Every row gives one point. The window is the flat piece filled in between its corners: a triangle in 3 columns, a solid with four corners in 4, and so on. A path goes straight from each point to the next, and from the last back to the first. List the points from which the path goes on through the window.

Window (3 x 3):
[[ 0.90  1.23 -0.05]
 [-0.57 -0.94  2.58]
 [-0.01  1.79 -1.73]]
Path:
(1): [ 0.72  3.98 -0.67]
(2): [ 1.06 -0.09 -2.21]
(3): [ 1.40  0.81 -3.31]
(4): [-1.19  2.37  0.08]
(5): [-0.08  0.05  2.67]
(6): [-0.10 -1.28  0.91]
(7): [-0.48 -1.97  2.23]
(8): [0.37 1.59 3.48]
(9): [-0.10  2.27 -0.39]
(10): [ 0.12  1.18 -2.36]
(11): [ 1.71  0.51 -0.58]
(12): [0.13 1.66 0.10]
Through the window after points: 3, 9, 11

Window (6 x 6):
[[-0.16 -1.16  1.33 -0.78 -0.26  2.08]
 [ 1.48  2.48  2.53  1.84 -0.77  1.99]
 [ 1.56 -1.54  1.08 -3.65  0.09  0.01]
 [ 0.52 -0.14 -0.98  2.17  1.94  0.49]
 [-0.64  0.87  1.33 -2.96  0.76 -0.60]
 [-0.21 -2.70 -4.60  1.94 -0.36 -0.51]]
Path:
(1): [ 0.62 -0.56 -0.12 -1.33  0.64  2.77]
(2): [-0.56 -2.07  1.59  0.24 -1.48 -1.63]
(3): [ 0.56 -2.09  2.47  1.86 -1.13 -0.50]
(4): [ 0.41  1.12 -0.52 -0.75  0.88  0.27]
(5): [ 0.29  0.70  0.29 -3.46  1.21  2.02]
(6): [ 0.01 -0.63  1.56 -0.98 -1.15 -1.06]
(7): [-0.17 -1.69 -0.90  1.47  0.11 -1.40]
(8): [ 0.89 -1.37 -2.72  1.18 -0.31  3.72]
(9): [ 1.01  0.49  0.45 -1.07  0.29  2.41]
(10): [ 1.43 -2.09  0.47  2.98 -1.41 -1.51]
(11): [ 0.97  1.18  2.30  1.76 -0.69  1.03]
(12): [ 2.08  2.64  0.66 -1.84  0.21  2.90]
Through the window after points: 1, 11

Window (9 x 9):
[[ 1.56 -2.82 -0.73 -1.57  3.74 -0.92 -0.93 -1.39  1.13]
 [-2.71 -0.37 -1.04 -2.77  1.66  0.39 -1.61  1.34  0.26]
 [-0.55 -1.77 -1.50  1.17  0.18 -0.68  0.67  2.13  3.37]
 [-3.58  0.07  0.59 -0.83  0.91 -0.63  3.19 -0.52 -1.31]
 [ 1.94 -1.71  1.56  0.97  3.13 -0.04 -0.83 -1.18 -0.22]
 [ 2.01  1.21  2.13 -1.02 -0.88 -3.61 -0.08 -0.46 -2.81]
 [ 4.62  1.93  1.22  0.66  1.72 -2.03  1.17 -1.73  0.46]
 [ 0.57 -2.61  1.34 -0.57 -3.10  1.13  0.28  1.41  2.56]
 [-0.11  0.68 -2.32 -0.08 -0.40 -1.49 -1.35 -0.97  0.67]]
Path:
(1): [ 1.11 -1.98 -0.03  1.44  0.78 -0.36  0.37  0.78 -0.69]
(2): [ 2.42 -1.65  0.51  0.98  1.50  0.62  2.10  1.45 -1.69]
(3): [ 0.60 -0.94  1.17 -0.05  2.54 -0.92 -1.99 -1.81  0.78]
(4): [-0.48 -1.05  1.79 -0.94  1.87 -1.24 -2.27 -0.50  3.68]
(5): [ 1.33 -0.96 -2.18 -0.84  0.64 -0.55 -0.19  1.00 -0.94]
(6): [ 1.39 -0.73 -0.69 -0.64  1.13 -0.20 -0.18  0.20 -0.50]
(7): [ 0.98 -0.84 -0.13 -0.72  1.13 -1.37 -1.29 -0.50  2.22]
(8): [-2.83 -1.15  0.07 -0.32  0.41 -1.59 -3.09  0.47  2.38]
(9): [-0.23  0.65 -1.44 -3.38  2.06  1.30  2.02  0.73 -2.34]
(10): [ 1.37 -0.32 -1.76  0.09  1.93 -1.13  0.85 -1.00 -3.51]
(11): [ 1.54  1.22  2.91 -0.51  0.83 -3.11 -1.40 -0.91  1.12]
(12): [ 1.41 -0.12  0.55 -0.67 -0.43 -1.40 -0.18 -1.40  2.71]
Through the window after points: 2, 8

Window (11 x 11):
[[ 1.51  2.55 -0.92  0.33  0.33  0.99 -0.56  0.15 -3.01  1.66 -2.89]
 [-0.25  1.95 -0.56  0.78 -0.29  1.24 -2.56 -2.14 -3.43  4.14  1.12]
 [ 1.34  1.35 -2.74  3.11  0.37  0.33 -1.61  0.02 -1.37  1.01 -1.16]
 [-0.92 -1.39  1.36 -1.95 -2.48  5.81  2.11 -0.22  0.03 -2.07  0.52]
 [-0.75  0.55 -0.91  0.59 -0.11  0.49 -3.53  1.39 -2.55  1.11 -1.38]
 [-0.51  0.36  0.50  0.07 -0.18 -2.11  4.59  1.42 -0.30 -3.24 -0.18]
 [-1.91  2.15 -2.93 -0.54 -2.83  0.79 -1.08 -0.19 -1.69  2.53  0.10]
 [ 2.43  0.34 -1.27 -1.27  3.77  1.13  1.28  1.15 -0.61  0.81 -0.32]
 [-0.75 -0.14  0.57 -0.03  1.56 -0.40  3.01  0.16  1.78 -1.12 -2.51]
 [ 2.94  0.29  0.35 -1.16 -0.36 -1.50  1.31  0.09  0.60  1.27 -0.21]
 [ 0.58 -2.16 -0.77 -1.74 -0.18 -0.60  3.29 -1.23 -0.79 -1.28 -1.07]]
Path:
(1): [-0.44  0.12 -0.77  0.72  0.30  1.80  1.34  1.83 -0.22  2.65 -0.93]
(2): [ 1.23  1.27 -1.34  1.15  0.09 -0.49 -1.05 -2.12 -1.27 -1.95 -1.19]
(3): [ 1.73  0.65 -0.33 -2.63  1.98 -1.55 -1.30 -3.07 -0.59 -1.10  0.83]
(4): [ 1.39  0.61 -0.12  0.31 -0.97  0.08  1.14  1.08 -0.59  2.05 -1.00]
(5): [ 0.51 -0.08 -1.10  0.01  0.14 -0.03  2.27  1.43 -1.39  2.10 -0.23]
(6): [ 2.40  1.62  0.04 -1.56  2.62  2.06 -2.62 -1.57 -0.34 -1.99 -1.40]
(7): [ 0.40  0.67  0.03 -1.58  0.70 -0.68  0.09 -0.40  1.11 -0.56 -0.64]
(8): [-0.29  1.10 -1.38  2.13  0.06  1.33  1.87  1.36 -2.75  1.04 -0.79]
Through the window after points: 1, 3, 5

Window (14 x 14):
[[ 0.44  1.46 -0.51 -1.70 -0.90 -0.46  2.57  1.58  0.26  0.15  1.61 -0.14
   2.29 -1.69]
 [ 1.23  1.39 -0.43  1.55  1.19 -3.38  0.56  0.27  0.75  0.03 -0.11  1.38
   1.44  0.09]
 [ 1.99 -1.21 -0.54 -3.01 -0.26  3.09  0.65  0.70 -2.22  1.26  0.21  3.85
   1.50  0.13]
 [-1.22 -1.42 -2.42 -3.40  1.03 -0.65  0.27 -1.22  0.14 -0.99 -1.02  2.87
  -2.17  2.49]
 [-1.33  0.69 -2.23  1.51 -1.95 -0.85 -1.27  1.23  0.60  0.76 -3.02 -1.88
  -2.85  0.07]
 [-2.60 -2.94  0.99 -0.33 -1.63  1.30 -0.28  1.76  1.61  3.45 -2.79  0.51
  -0.68 -1.28]
 [ 0.78  0.99 -0.82  0.44 -0.62 -0.43  0.40  2.01  1.54 -2.49 -0.78 -1.07
   0.35  2.85]
 [ 0.67 -3.02 -1.45  0.78 -1.39 -3.31  0.39  1.91  1.43  1.35  0.61 -1.30
  -0.83  0.34]
 [-2.27 -1.29 -0.18  0.37 -1.09 -2.73 -0.03 -1.38 -1.06 -4.20  0.64 -2.25
  -2.90  1.38]
 [ 1.29  0.75 -1.59 -2.24  1.25 -0.45 -0.66  0.48  0.24  2.35  1.10 -1.58
   1.61  1.92]
 [ 1.86 -0.98 -0.81  0.00 -2.10  2.76  1.94 -1.07  1.57 -1.15  1.85 -1.08
   0.57  1.16]
 [-0.82 -3.73 -0.37 -1.59  0.93  1.30  1.21 -0.52  0.62 -3.00 -0.56 -2.02
   3.69 -5.33]
 [ 1.60 -0.12 -0.67  0.83 -0.02  3.06  2.71  1.39 -0.83  1.01  0.61 -1.20
  -2.51  1.80]
 [ 1.91 -0.27  0.60 -0.91 -0.16 -0.62 -0.02  0.13 -0.01 -0.70 -0.28  0.97
  -4.92  1.16]]
Path:
(1): [ 2.05 -1.05  1.04 -2.03 -0.45 -0.26  0.62 -2.61  1.18 -0.13 -2.84 -0.44
 -1.16 -0.52]
(2): [ 1.52 -1.64 -0.62 -1.46 -0.77 -0.20  1.43  0.76 -0.24  0.05 -0.71 -0.73
  0.26  0.86]
(3): [-1.69  1.26 -1.18  0.40  1.47  0.85 -0.22 -0.61  1.62 -0.78  2.79  3.00
 -1.60  0.43]
(4): [-0.40 -0.59 -1.50  0.07 -0.04  1.03  0.17  1.30 -0.04  0.14  0.96  1.24
 -2.22  0.99]
(5): [ 1.56  0.22  0.12 -1.04 -1.37 -1.36  1.24 -0.44 -0.33  0.35 -1.29 -1.40
 -0.58  2.04]
(6): [ 0.77 -1.94 -0.86 -1.76 -1.36 -2.34  0.65  0.95 -2.96 -2.03 -3.80 -1.94
  0.26  0.38]
(7): [-0.88  0.61 -0.04  0.78  0.44  1.72 -0.02 -0.89  3.26 -0.03  4.52  1.30
 -2.59  1.41]
(8): [ 0.42 -0.40 -0.70  0.09 -0.64 -0.01  0.32  1.29 -0.07 -0.79  1.15  0.25
 -2.79  1.39]
Through the window after points: 6, 8
